Every row gives one point. Each copy is the shape, with its points in the same order, stretched, turned, moved and blurred by noise. Is it also mirrored, or only turned?
(in the rows, 128 means zero)

Shape:
[[179 163 119]
 [129 124 117]
 [136 133 176]
 [ 81  61 121]
 [136 127 114]
 [176 118 106]]
Copy 1 (6 x 3):
[[126 101 194]
 [100 125 133]
 [176  94 108]
 [ 87 176  47]
 [ 99 130 138]
 [120 164 167]]
Copy 1 is: only turned
Copy 2 (6 x 3):
[[139 151 163]
 [118 148 103]
 [101 112 131]
 [ 95 131  39]
 [118 156 117]
 [150 146 125]]
Copy 2 is: only turned
Copy 3 (6 x 3):
[[197 162 108]
 [125 144 110]
 [151 190 165]
 [ 24 141 105]
 [131 144 109]
 [145 180  71]]
Copy 3 is: mirrored
Copy 4, 6 rows:
[[135 201 140]
 [118 131 108]
 [169 110 158]
 [117  45  53]
 [118 140 106]
 [145 174  84]]
Copy 4 is: only turned

Shape (10 x 4):
[[ 73 161  89 156]
 [175 109 127 118]
 [182  43 193 107]
 [122 162 124 174]
 [158 135 105 120]
 [ 59 125 145 117]
 [126 138 152 146]
 [128 180 118  97]
 [ 84 135 128 202]
 [139 130 148 158]]
Copy 1:
[[ 89 174 190 105]
 [135 121  82 174]
 [121  64  25 112]
 [102 109 168 157]
 [131 149 107 182]
 [119 148 162  42]
 [119 100 137 131]
 [172 164 146 173]
 [ 56 101 184  84]
 [111  92 129 141]]
Copy 1 is: only turned
Copy 2 (10 x 4):
[[ 56 100 146 129]
 [177 115 104 152]
 [218 188  77 141]
 [106 117 144 174]
 [152  94 107 151]
 [ 86 143 148  90]
 [139 134 144 151]
 [154  83 163 128]
 [ 58 142 139 162]
 [143 136 132 164]]
Copy 2 is: mirrored
Copy 3 (10 x 4):
[[126  95 143 222]
 [155 174 127 102]
 [203 141 109   9]
 [169 125  89 178]
 [132 167 130 137]
 [135  56 130 135]
 [169 120  86 127]
 [ 98 139 100 148]
 [199  80 115 189]
 [180 129  95 131]]
Copy 3 is: mirrored
Copy 4 (10 x 4):
[[127 169 124  98]
 [148 133 114 168]
 [136  58 132 173]
 [110 166  99 134]
 [149 159 114 157]
 [112 117 163 100]
 [109 137 122 142]
 [128 183 137 154]
 [102 136 103 101]
 [113 133 110 145]]
Copy 4 is: only turned

Shape (10 x 6):
[[153  88 151 134 118 172]
 [ 68 158 194 185 123 228]
 [130  82 164 137 141 105]
 [130 154 111 134 146 146]
 [138 103 136 116 145 108]
 [126 154 107 151 103  98]
 [127 160 136 115  88  95]
 [112 149 179 119 148 121]
 [ 81  92 123 127  79 227]
 [122 113 120 127 142  98]]
Copy 1 (10 x 6):
[[127 139 160 123 173  86]
 [149 169 207 220 107  38]
 [150  89 169 147 169 129]
 [133 162 100 149 126 130]
 [140 110 128 127 149 146]
 [133 119  62 169 133 125]
 [152 104  57 141 103 115]
 [179 117 143 154 108 124]
 [ 71 150 158 140 109  59]
 [131 108 113 146 139 155]]
Copy 1 is: mirrored
Copy 2 (10 x 6):
[[175 137 161 103 150 189]
 [ 66 173 154  20 173 230]
 [143 158 199  98 112 138]
 [ 79 105 118 128 118 154]
 [121 137 156 134 103 141]
 [105 129 102 109 136  93]
 [121 162  77 103 102 109]
 [ 82 155 140  88  71 159]
 [123 205 112 127 212 233]
 [100 142 150 136 109 122]]
Copy 2 is: only turned
